Rows are points. Each copy is the shape, with its points in the same order, stretched, turned, moved and blurred by noise. Some copies are also mirrored. Which?

Shape (6 x 3):
[[ -1  -7   5]
 [-15  15  49]
 [ -1   0   3]
 [ -3  10 -14]
 [  6   8 -12]
 [-17  -5  -6]]
Copy 1, 6 rows:
[[ -6  -9  -3]
 [-60  -4  17]
 [ -5  -8   4]
 [  9  -1  12]
 [ 13 -11   8]
 [ -6  11   4]]
Copy 1 is: only turned
Copy 2, 6 rows:
[[ -3   7  -2]
 [-11  53  23]
 [  2   4   2]
 [ 15  -9   8]
 [ 13  -4   0]
 [ -5  -8  10]]
Copy 2 is: mirrored

Shape:
[[-25 -12 -18   4  -7  25]
 [ -4  14 -22 -14   8  16]
 [ -9  18  29   3   8   7]
 [ -6   8  -7   2 -11  16]
 [ 17   0  12   0   5 -12]
 [ -8  22   7  20  -5 -26]
 [-14   7  31 -39  -6  17]
 [ 17   3  18 -12  24 -23]
 [  4   1  32  44 -22  -6]]
Copy 1 (9 x 6):
[[ 28   5   2  18 -16  -3]
 [  6  -6  19  14   6   0]
 [-23 -29 -13 -21  -7  16]
 [  6  -6  11  -3  -7   7]
 [-14  -8  -4 -35  10  11]
 [-32  -3   1 -32 -10  -1]
 [-13 -14  -9  -6   2  41]
 [-24 -11 -11 -36  24   6]
 [-14 -16  -8 -53 -25   6]]
Copy 1 is: only turned
Copy 2, 9 rows:
[[  3  12  16  21  21 -30]
 [ -8  15 -16   6  10 -31]
 [  8  23   6  20 -21   9]
 [-11   9   0  21   4  -7]
 [  4 -11  -1   6 -16   3]
 [-22   6  20 -13   4  35]
 [-14  22  -7  19 -45 -39]
 [ 11  -5  -4 -12 -24  -8]
 [  6  -6  32  34  -3  60]]
Copy 2 is: mirrored
Copy 3 (9 x 6):
[[ 12  -9  -8  10  -5  48]
 [ 26 -11  -2  11 -15  15]
 [  2  -5   3   2  30   7]
 [  7 -14  -7  17  -1  21]
 [-11  12  -6   2   3  -2]
 [-20 -17 -12 -16   8   2]
 [  5   4  54  10  17  15]
 [ -5  24   8 -13   2 -15]
 [-35  -8 -34  10  35  18]]
Copy 3 is: mirrored

Shape (11 x 8):
[[ -3  -4   6  10   4   5  -2   4]
 [-33 -13 -14 -11  20  19   0 -23]
 [ 11  -1   1   1  37   2  -3   1]
 [  6 -15  36 -34  10 -11  14  14]
 [ 10   7 -26   3  -2  -1   2  32]
 [  1 -19   2  17  30 -27   2  -4]
 [-11 -14  -7  -4 -23 -25 -41   8]
 [ 28  28  -6 -17  22 -14  -6  -1]
 [  9   0   6   7 -24 -10   0   8]
 [ -9   5   1 -12  23 -26 -11  25]
 [ 20 -16  14 -14  11  -5  -7 -24]]
Copy 1 (11 x 8):
[[  5  -5  -1 -12   7  -4 -10  14]
 [ 29 -11  -6 -19   2  42  33   9]
 [ 25  -3 -20  -7  12   2  -8  53]
 [  6 -46  24 -27  -2 -19  -3  43]
 [-12   6 -11  31  -9  -1 -32  23]
 [ 14  -8 -21 -34   1 -17   6  35]
 [-41  26  34 -26 -17  -3  -2   8]
 [ 23  16   1  19   3 -25   2  60]
 [-21   4  12   5   2 -26 -14  -2]
 [ 10  -4  12 -20 -30 -11 -11  51]
 [  2  -1   6 -20  32 -16  20  35]]
Copy 1 is: mirrored
Copy 2, 11 rows:
[[  2   4   2   9   6  -2  -4 -12]
 [-44  -8  31  31 -19   3   5  -5]
 [ -7   6  18 -14  11  -4   7 -10]
 [-23 -14 -18 -15  -1   4  28   2]
 [ 32  22  10 -24 -12   8 -20  19]
 [-12  31  -4  -5  17 -12  24   3]
 [-12   7 -15   9  10 -15 -20  48]
 [-10  16   1 -33  18  11 -34   7]
 [  2  12 -21  -1   9   0 -17   2]
 [  2  10   4 -10  16   9   9  20]
 [-43  -3  -3 -19   5 -12  -6   4]]
Copy 2 is: mirrored
Copy 3, 11 rows:
[[-16  -2  -3   2   0   9   0  -4]
 [-28 -18 -10   0  33 -11   1  21]
 [-21   0   5  11  18  -9   6 -17]
 [ 19 -18  38  17   5  25   2  -6]
 [-14  23   3 -15   5 -14   0   3]
 [-25 -11   7 -10  11 -11  20 -16]
 [  2 -11  -4 -51  15  -3 -15   4]
 [ 12   9  -5   6  16 -15   5 -18]
 [  6  -2  -3  -8 -20  13  -4  -1]
 [ -4   7  18 -18  35  -2  13  -6]
 [  7 -28   0   8  -1  -3  -8 -12]]
Copy 3 is: only turned

Shape (14 x 9):
[[  9 -18  15 -13  30 -16 -35  17  -9]
 [ 13   3   1 -16  -6  33 -17  15 -17]
 [ 14 -21 -11   0 -17  10 -20  10 -12]
 [  9 -25  10  -4  -6   0  18  21  -2]
 [-10 -13  -5  24  -2  -6   3  -3 -55]
 [-47  -6 -47  -9   1  -4  18 -34  -8]
 [ 10  12  -9  20  10   1  17 -52   5]
 [  1   0 -30 -11   1 -13  23  20 -14]
 [ -5  45  -1   1   0 -19  21  -2   4]
 [ 10 -22  -4 -13  18 -13 -47  14  -4]
 [ 14 -16   7 -17  -6 -23 -18   2  -7]
 [-14 -24  11  47  -2 -22   6 -13  -7]
 [  7   7   8 -12 -13   3   7  14 -22]
 [ 14  -2  13   1  -8  14   6 -25  -4]]
Copy 1, 14 rows:
[[ 13  -3  -7 -41  38  39 -17  18 -18]
 [-32 -22 -41   4  26  18  19   1   8]
 [ 17 -15 -40  -1   4  21  21  15   1]
 [  4  18   4  11  20  45  10   8  12]
 [ 18 -44  16   9   3  11  -4  58 -30]
 [ 45 -46  25  18 -15 -21 -20 -32 -49]
 [  4  14  47  20 -24 -60  28  -5 -20]
 [ 12  -6 -14  28   6   6 -24  -2 -10]
 [-18   7  31   5   7 -33 -29  -5  10]
 [ 27  -3 -31 -43  14  30 -10  11 -15]
 [ 29  13  -5 -15  34  19   7  12   8]
 [ 36  -8  52 -12 -34  18   4  45 -11]
 [-14  -6  -3  10  34  15   3  17  18]
 [-10   4  23   8  11 -17  35   0   6]]
Copy 1 is: only turned
Copy 2, 14 rows:
[[ 16  19 -22  12  28 -23  -7 -29 -10]
 [ 40  19  -2 -11   7 -12 -22  13  -1]
 [ 26  14 -10 -28  -5 -27  -5   2 -12]
 [  7  -2 -24 -18  28 -26   7  21   8]
 [ -3 -36 -23 -19 -19  -1 -16   0 -33]
 [-36   2  -3 -33 -11  58  19   8  -9]
 [  6 -11  -4  11  -8  30  54  32 -23]
 [-14   5 -43 -14  -2   5  -6  17   6]
 [-22 -11  -2  39  -9  27  15  35  18]
 [ 23  33 -19  -2  10 -22   0 -35  -9]
 [  0  25 -12  -2   9 -38   3   0 -22]
 [ -5 -44   2  -6 -10 -14  31   2 -10]
 [  4  -1 -13   2   5 -13 -13  25  -6]
 [ 21  -5   5  -5   8  -5  25  23 -23]]
Copy 2 is: only turned

Shape (16 x 12):
[[ -3   6  11  -1  -4  19  -2 -12  15 -26 -21  -9]
 [  7   3   9   1 -20   5  38  -8  -2  -5 -14   4]
 [  9  15  -6   3 -60  11   3 -14 -18  -1   4   1]
 [ 12   1   3 -18  -2 -20  13  10  -3 -18  -9 -13]
 [ 16   0  -4  -9  -8  21  -6   4  17   5  -8 -11]
 [  7  -4  11  -2   0  -8  -2 -14   1  -1  -3   1]
 [ -4  -7   6   2   5  10  19   1  16  -4   0   6]
 [  3   7 -10 -12   4  20   2 -14  10 -36 -10  11]
 [  8   5  14   3   0  21   1   4  11 -23   5  -1]
 [  0  28  12  -3   1  14  -7  -6   0   7  -4  -5]
 [ 12  13   0   7  -4 -51  -6  26  11  -2   0  -6]
 [ -8  54 -19   2   3 -21   1  25  16   5   2  10]
 [ -7   5  14 -19 -13  13  -5 -12   8  -4   6 -10]
 [ -1  -1 -18   6   1  -4  11   8  16   3   4 -22]
 [ -6  -6   6 -22 -17   4   3 -10  19  -3  -4   3]
 [ 15  23   2  -2  -4  10   8 -15  20 -15   2  -6]]
Copy 1:
[[  6 -24 -13 -16  -9   6 -31   5  26  -4   3  -1]
 [-24 -10 -18 -28  -6   6 -19  -7   0  33  -2  -1]
 [-36 -16  22 -15 -32 -32 -26 -19 -13  11 -15  23]
 [ -1 -10   0 -27  -1   7 -12 -13 -20  14  12 -16]
 [  1   0  -2 -18  -8  13 -15   9   5   5  26  23]
 [ -1  -7  -5  -2   3 -14  -9  10   6   4  17  -8]
 [ 10  -4 -17  -2   9  13 -16   4  15  26   0   2]
 [ 22 -34  -3 -22  -5   5 -17  13  15   4 -12  10]
 [ 22  -5 -12 -17  -9  -3 -23   5   8   9 -11   1]
 [ -6  -6  -7   2 -23  -8   7 -10  22  -4   2   2]
 [ -3  17  33 -16  13  -2  -4 -23  -8  14  17 -40]
 [  5   2  33  -5  -7  11  27 -45  21  17 -18 -20]
 [ 12 -20  -5   7 -26 -13 -20  -6   3  10  10   9]
 [  0  -3  -3  -8  32  21 -10 -23   7   8  19   3]
 [ 10 -24   4   0 -18   1 -24   6   5  26  19   5]
 [  2 -13 -11 -27  -8 -10 -13  -6  18  12   5  11]]
Copy 1 is: mirrored
Copy 2, 16 rows:
[[-10  28   1   9 -18  24  -2   9  -4  20 -24  -9]
 [-14   6   8  14  26  -3   6  16  20  34 -13 -10]
 [-24  50  22   1  17  -4  -5  47  16  17  13 -10]
 [  1  10  18  26   0   2 -12  -2  14  17   8   8]
 [ -4  20  28   2 -16   7   6  -3   5   2  -9 -17]
 [-23   6   0   8 -10   7   3   2   3  15   2   1]
 [  3  -7   2  -8  -4   3  14  -5  -7  23 -15  -7]
 [  3  -1  -8  -1 -25  13 -26  22  -8   4 -23 -16]
 [  4  23   5   6 -39  -2   5   8 -16  17 -21  -3]
 [-12  15  10  20 -21  12  14  31   2  -1  -2   6]
 [ 15  27   9  36   5 -12  12 -10 -12  32  49  10]
 [ 40   7   8  31   6   0  17  42 -17   9  45   2]
 [-19  15  30 -14 -21  27   7  19   5  15  -9   2]
 [ 21  15   8  -1   3   9  16 -12  14  13  19   1]
 [-18  -1  29 -22   1  23   4   8  -1  28 -10 -16]
 [  0  18   7  20 -33  14  11  27  13  24  -2 -11]]
Copy 2 is: mirrored
Copy 3, 16 rows:
[[  5 -12   1   6  -7 -16   6   3   8 -18 -17 -23]
 [ -3   4   0  25  10 -12  22 -11 -12  -2 -21 -26]
 [ -9  -1  28  35  26 -36   4  20 -14  12   4  -3]
 [ -4  12  13 -19  12  12 -14 -12 -10 -13  -9 -15]
 [ -2 -10  10 -13  -1 -21   0  -7  -5   5   2   4]
 [  0   6  -3   7   3 -10 -12   6  -9   0 -14   2]
 [  7  -8 -10  12 -11  -1  10 -16  -3   2 -12 -12]
 [ -3 -13  -6   1   3  -6   6  11  21   8  -9 -18]
 [ 17 -13   4   4   9  -7  -4 -12  12   3  -5  -9]
 [  8  16  12   0  -8 -20  -1  12   5   5   9  11]
 [ 17  14   7 -15   7  11 -30  12 -29 -18  16  -7]
 [ 19  28  10 -11 -16   4  -1  28 -10   4  44  -4]
 [  5   2  27   4  -2 -19 -13   4  -3   0 -13  -1]
 [-19   7   0  -2 -22  -3  -2 -19 -13  -6  13  -9]
 [  7  -9  20   8  -3 -14  -3   9 -15   3 -25 -15]
 [  8   9  10   4   1 -26  -8   6   4   8   5 -16]]
Copy 3 is: only turned

Shape, 15 rows:
[[ 13  20  -3   7  26  12   9   4  17  -2  20 -12]
 [-15  23  25 -14   7  15   5   7  12 -22  39  24]
 [-29 -11  -7 -25 -14 -25  -6 -27   7   1 -12 -22]
 [-18  -4 -10   4  11  24  22  -7   0  24  28   1]
 [-11  -8  10   9 -22 -21  -1 -30 -29   7 -17 -14]
 [-25 -16   2   3 -26  -4 -17 -13   8  -1 -41   3]
 [ -6   0  22 -23  -1  -5   1  15  25 -13  13   5]
 [  4  17   8  23  -1   8   2 -22  16 -16  10   8]
 [-13 -44  14  -4 -20 -23 -30 -16 -16  17 -17 -10]
 [-18 -24 -20  -1 -24 -33 -18  -2 -23 -11 -19   3]
 [  0 -14   9  34  -9  -6  42 -13  -2 -14  -7  -4]
 [ -6  19  11   0   0  21  20  15 -16   1   7 -13]
 [-10  31  22  -8   3 -23   5  17  23   6  10  29]
 [  6 -22  -9  -3 -54 -17  -6 -23  -5   8 -19  -5]
 [ 16   7   4  -4  19  15  30 -19  -5  -6  -4  16]]
Copy 1:
[[  2 -15  23 -20 -16   8  -9   9  17  30  23   0]
 [  3  30  12 -47  17  16  16   2  13   7  34 -20]
 [ -5 -24  14 -10  -1 -42  -5   7   2 -41 -40   5]
 [ 20 -14 -16 -42 -27  -5 -20  -7   5   2  13  -9]
 [-14 -37 -17   1   7 -30   9 -18 -41 -13 -26  18]
 [-20 -15  -3  25   8 -34 -12 -11  -2 -36 -20 -18]
 [ -1  25  17 -18   5  -9  23  11  24 -12   7   1]
 [  3 -10   1  -8  18   2 -20  11 -18  22  31 -13]
 [-17 -22 -21  25  13 -47   9 -23  -4 -11 -60  16]
 [-32 -21  -7  20  -2 -26  20  -3 -19 -22 -60 -10]
 [  9 -15 -22  -2  -8 -38  10  14 -53   9  27   4]
 [-19  -6   7 -46 -19   5  20 -22 -10   2  24   2]
 [  1   2   6  -5  10  35  25  12  38 -25  26  -8]
 [-24  -1 -27  25   9 -26  -6  10 -30 -33 -35  25]
 [ 30  12   9   0   0   8 -11  -9 -34   8  26  -7]]
Copy 1 is: mirrored
Copy 2, 15 rows:
[[ 19   2   0  19   4 -46 -19   0  -2 -20 -11 -10]
 [ -3 -24   4  20  38 -27  16   3  17 -51 -17 -13]
 [ 16  -2  27  -2 -39  12  13  29  -6  -6   2  -5]
 [  8  16  19  -5  23 -27  18  18  11   2  -8  23]
 [-18  31  -5  -1 -12  27  -5  15  -9  -3  14   7]
 [  1 -20 -18  -9 -27   9  18  21 -12  -5  26 -13]
 [ 19 -32  -2  19   8  -6  17  13   2 -25 -21 -26]
 [ -9   8 -27  17  -5 -46  -5  17   2 -31   7 -14]
 [  4  10   4  23 -15  54  19  41 -13  23   5  11]
 [-10 -10   9  22 -30  37  20  -2 -10   6  11  31]
 [ -2  33 -38  -5  -7  -6  19  -5  -9 -26  -1  -1]
 [ -5   2   7 -10  35 -10  -3 -26 -12 -18  -8  -5]
 [  1 -17  -8  -1   1 -21   1  18  36 -25 -14 -27]
 [-19  -5  -8  -4 -33  24   8  36 -21  26  -9  17]
 [ 13  -1 -31  -5  11 -17 -10   1 -10 -41   1   9]]
Copy 2 is: only turned
Copy 3, 15 rows:
[[  6 -24  -7   4 -17  21  10 -19 -13   9 -14   3]
 [  3   5 -20 -28 -15   4  22  -1 -37  -2   3   8]
 [-24  -5 -18  15  13 -16 -25   5 -11 -42   9  -7]
 [-11  -3 -16   4 -30   6  24 -22  -6   9  19 -22]
 [-24   0   3   2  23 -21 -44 -13   4 -13  15 -10]
 [-26  27 -18   5 -12 -25 -41  -2   1 -31  -7  -2]
 [-11   5 -28  -9  -5 -10  15  10 -22 -12 -21   4]
 [-12  -4  -6 -21 -10  14 -24 -29 -29   1  -6  -2]
 [-50  14  -7  -2   8 -24 -22  -7  24 -29   4  -1]
 [-23  22 -28  -7  15  -6 -28   6  25 -30  12  -1]
 [-10   7 -30   4  11   1 -11 -38 -11  16  -6 -28]
 [ 16   8   8   8  -6  -9   8 -12  -3   8   0 -10]
 [  0 -14 -36 -26 -18 -20  -3  29 -28   6 -18   3]
 [-47  25  -2   2  10  -4 -48   7  -1 -21   4 -19]
 [ -9  -8 -23  20 -10   1  -2 -25 -33  29  -1  12]]
Copy 3 is: mirrored

Shape:
[[-19  -1   8  -1   3  -5 -26  -1  13 -44  -2  -8]
 [-33 -20 -12  26 -12  10 -17 -24  26 -17  33 -19]
 [-27  21 -11   2  -3  18  -7 -24  21  -5  11  -8]
 [  1 -29 -11  -4 -12  -4  -2  15 -12 -23 -23  11]
 [ 28   2  13  -2  33  30  11  22 -16  -8  -7  14]
 [-13 -10  -4  -4  -9  -6 -46  -9  -6 -17   3   9]
 [ -2   1 -19   1  25  21   2   4   3  25 -30  20]
 [ -8 -13   0  12 -14   1 -18 -22 -12  -9  10   8]
 [-13  14  23  11 -11  -2  -5 -19   6 -11   2 -27]
 [-12  -3  13 -13 -17 -10   2 -24  20 -22  19   1]
 [ -8  15 -28  17  16 -17  -6 -36  19  -4  18 -19]
 [ 24 -13  -4 -20  10  24   2   4   8  -1 -17   1]
 [ 29  -9  15 -33  19  30  -9  20 -10  16   3 -29]
 [ -8  -4  -1 -18  33  14  23  21  -5  27  -7   7]
 [ 18  -9   4 -13  10  32   0  11 -15   7 -25 -20]
 [ 11   3  -6 -18  23  35  17   1  -5   3 -17  20]
 [ 16  20 -12   4   5  14  12  29  16  18  -9  23]
 [ -9  -2 -15 -13 -18   7 -11   5 -22 -32   8  -9]]
Copy 1:
[[-19   0  33 -44 -11  -5  -8  -1  28   6 -16  16]
 [ -4  -3  32 -27 -22  -7 -14  -2 -10  21  13  55]
 [  9  -3   9 -29   2  18  31   2  -3   2  15  38]
 [-16 -12  10  -9 -22   3 -24 -27   5 -10 -22 -13]
 [ 10 -39 -30  -9  22 -17   0  -4  42 -13  22 -27]
 [  6   3  34 -27 -35  -3 -10  14  -7  -4 -21   3]
 [ 35 -22  -6   0  13   9  27 -35  -1 -27  20 -14]
 [ -3 -12  19 -14 -27  -6  -5  14 -24   7  -7   6]
 [-13 -16  15 -17  -1 -18  23   7  -1  15 -19  32]
 [-26  15  15 -27   0   4  -1  14   2  37  -6  17]
 [ -8 -11  42   3   5  41  20  16   4  11  29  41]
 [ 14 -14 -10  -2  -2  -1  11 -24  34   9   7 -11]
 [ 41 -18 -24   8   1 -22  -3  -5  60  14 -14   1]
 [ 32 -13 -22   0  40   4 -10 -28  20  -8   4  -9]
 [ 28 -35 -19   2  -3 -15  13 -28  33  -6 -15  -4]
 [ 22 -27 -27 -15  21   7  16 -20  22  -6  19 -20]
 [  7   0 -27  17  18  11  29 -17  13 -36  31  -5]
 [ -9 -12   5 -23 -24  20 -20  13  16  -6 -22  18]]
Copy 1 is: only turned
Copy 2:
[[ -6  25  -6 -20 -14 -12  -4  -9  22  14 -23   6]
 [-27   6 -18 -12 -38 -16 -23  30  37  -2  -8  -8]
 [-15   7 -24   3 -21 -18  -7   1  20   9  16   5]
 [ 31   1   3  -3  17  -7   0   6  -2  12 -19   0]
 [ 35  -5  35   6   1  16   3 -30 -13  -5  17  20]
 [  3  11 -11  -3 -14   4  -6   2   7  32 -23  26]
 [ 32   0  -1  32   2   7  15   1   5  11  28  12]
 [ -4  -3  -9  -5 -20   7  -7   9   1  16 -13   3]
 [-21  10 -16 -21 -15  -2   8   2   8 -12  -1   3]
 [-23  16  -3 -10 -14 -21  -7   1  -4  11 -12  -8]
 [-27 -19 -20  -9 -40 -29  11  13  33  15  -8  -3]
 [ 33   8  13  20   0  -8   4  -7 -18  -5   8  20]
 [ 30  16  35   3   4   5   4  -5 -34 -15  31  59]
 [ 26   9  27   9  15   3  10   3  -9  13  46  20]
 [ 43   6   9   3   4   6   8  -2 -21 -14  24  32]
 [ 38   0  13  21   0   2   3 -21 -19   8  29  13]
 [ 14  -8  13  37  25  -1   7 -11   4  -4  19  14]
 [ 14  -4  -5 -22   6 -10 -16  -5  -5  19  -4  21]]
Copy 2 is: mirrored

Shape (15 x 12):
[[ -1  11  -7 -23 -23   7   6  18 -17  21  -2  24]
 [  1 -10   5 -33  11   4   6   8 -13 -15  -3 -10]
 [-13 -12   1   0   7   4  -8  20   8  -8 -13   4]
 [ 14   0  24  -1  36   8  -5   5  29 -12  -7 -14]
 [ 10  13 -23  -9 -17 -12 -28  -8 -16  22   4 -17]
 [ 13 -12  28  23  52  -3  -9  -1  -4 -11 -17  -7]
 [-18 -11 -17 -19 -21  16  13  -7 -15  12  24  23]
 [-18  -5  19 -12 -10  28   6   1 -14  14   2   2]
 [ -3  -1  -8  -5   9  25  10   7   6  -2 -24  -2]
 [  5  -6  27  12   6  12  11   4   2 -30  -5   1]
 [-20  -3  10  -8   2  24  -6  13 -10  -9   6  -6]
 [-19   6 -11  -9 -14  10  26  19 -16  16  18   0]
 [ 10  -2  -5   6   2  -3 -11 -12 -14   6 -11 -25]
 [ -5   1   9  -1   7 -29  -5 -13   3   8 -20 -11]
 [-21  33   8  -6  17 -20   6 -26 -25 -15   3  22]]
Copy 1:
[[ -3  45  -2 -19   8  -1  -6   5   9   9   4 -29]
 [-12   6 -12 -28   1   5 -11 -12  39  14  11 -15]
 [ 12 -11   8 -17  -4  -2 -26   0  16  -7  14  -9]
 [ -4 -38  -2   6   1   7   3   0   4   0  24 -11]
 [ -7  28 -36 -20 -17 -11  21   4   3  -3   4   7]
 [  6 -40   3   2  25   8   3  -5  12   4  29  32]
 [-18  42  12 -11 -20   5 -21  -3  16  11 -12 -16]
 [ -9  17   4  -5   6  15 -18  13   5   5 -19 -25]
 [-14 -11   9 -17   1  -3 -22   2  -6   9   8 -17]
 [ -5 -17   6  21  22  -3 -18   3  10  17  13  -8]
 [  9 -10   4 -12  -4   8 -19  11  18   7 -10  -8]
 [ 10  24  10 -13 -14  17 -24 -11  -4  21 -22 -25]
 [-16   4 -28 -10   1  -1   6  -1  -1   5   7  13]
 [ -8   7 -22 -15   8  -3  -3 -21   6 -17  -2  -3]
 [  0   5   9  -7  24 -20  11 -15  17   6 -25   8]]
Copy 1 is: only turned
Copy 2, 15 rows:
[[-38 -18  -1   5   6 -18 -15 -12  -3  -9 -54  15]
 [-26  -4   5   7  36   8  15  -6  30 -33 -12 -15]
 [-24  -3   9 -11  -5  14   1  14  -3  -6 -12 -12]
 [ -2  -8   6   0  24  35   6   3  -4  24  24 -37]
 [ -2 -17 -49  17  23 -27  11   6 -23 -21 -13  17]
 [ 18  16  28   9   9  11  25  -3 -11  17   3 -60]
 [-22  11 -12  23 -11 -15 -28 -15  36 -19 -44  14]
 [-22  -7   1  30   2   5 -20   4  15  -5 -39 -14]
 [-35 -14  13  25  -4  21   2  -4  -3  -2  -6  -2]
 [ -6   2  36  -2  13   3  13   8  26  22   2 -26]
 [-29 -13  -6   7   2   8  -3  16  25   0 -26 -24]
 [-16 -34  -2   3  -1  -4 -19 -16  28 -14 -45 -10]
 [  9  -8 -10  28  18 -10  21   1 -10 -20   2 -10]
 [ 23   5   5   8  14   9  15  16 -16 -26  -4  -5]
 [ 18  22  11  22   4   2  36  18  29  14 -56  -1]]
Copy 2 is: mirrored
Copy 3, 15 rows:
[[ 16 -16   9 -19  14   0 -36 -19  11   3  -8  21]
 [  0  -5   0  -3  27  -6   2  21  18  -5 -18 -12]
 [  4  -3 -13  -3 -10   4   4   0   0  -4 -20 -17]
 [-22  21  -4 -13   4  13  38  15 -17  -3 -32  -9]
 [ -3  -7  35   3 -17   8 -21  18   9  23  19 -17]
 [-20  15 -13  -9  -6  -2  30  14 -45  -9   2 -32]
 [ 26 -25  11  24  21   0 -14  -9  25 -22   5  25]
 [  6 -37  -7  11  19   4 -21   3  -7 -12 -19  21]
 [ -6   3 -18 -16  -3   1  -1  12  10 -16 -14  16]
 [ -4  13 -28   8  13 -13  20 -11  -6   1 -13  -7]
 [ -1 -14 -14  18   4  -6 -13   3   0 -16 -22   0]
 [ 15  -5  -2  18  19  20 -37  -6  12 -17   3  21]
 [-14  -3   4   3  -8   2  -6  25  -2  17  19 -17]
 [ 22   9   4  -4  -6   8   0  24 -20  19   7 -23]
 [ 46  31  13  18   5 -35 -27   8 -26  -5   9   2]]
Copy 3 is: mirrored
Copy 4, 15 rows:
[[ 25  -5  12  24   6   6  -1   7 -10   0   1  33]
 [-10 -10 -16  19  13 -16  -9  10 -25  -2  12  -6]
 [-18  -8 -13  14   0  12  -2   7   0   0   4   3]
 [-28  -4  -4  10  18   1 -18  11  12 -23 -19 -33]
 [ 11  20  18   7   2  24   0  21 -29 -18  12  19]
 [-38  -4  10 -10   8 -11  11 -10  14 -28 -14 -12]
 [ 34   0   5   4  10  14 -12 -17 -16  12  13  25]
 [ 13  -8   1  -3  13  -3 -22   1   6  -5   2  26]
 [-14 -16  -3  16  29  10  -3  14   8 -10   5   2]
 [-12  24   2   0  15 -20  -3  -6  31   1 -12  -3]
 [  1  -6 -14   5  -1   0 -18   7   8  -6  18   4]
 [ 33  -7 -16   5   5   5   5   5   0  -8   9  25]
 [-11  15  10  -7  17   4   6  13  -9 -22   4  15]
 [-16   6   8  -9   4   2  14  20 -28   3 -16  10]
 [ 18   4  31 -13 -17 -21  18   2 -19  28   7  -7]]
Copy 4 is: only turned
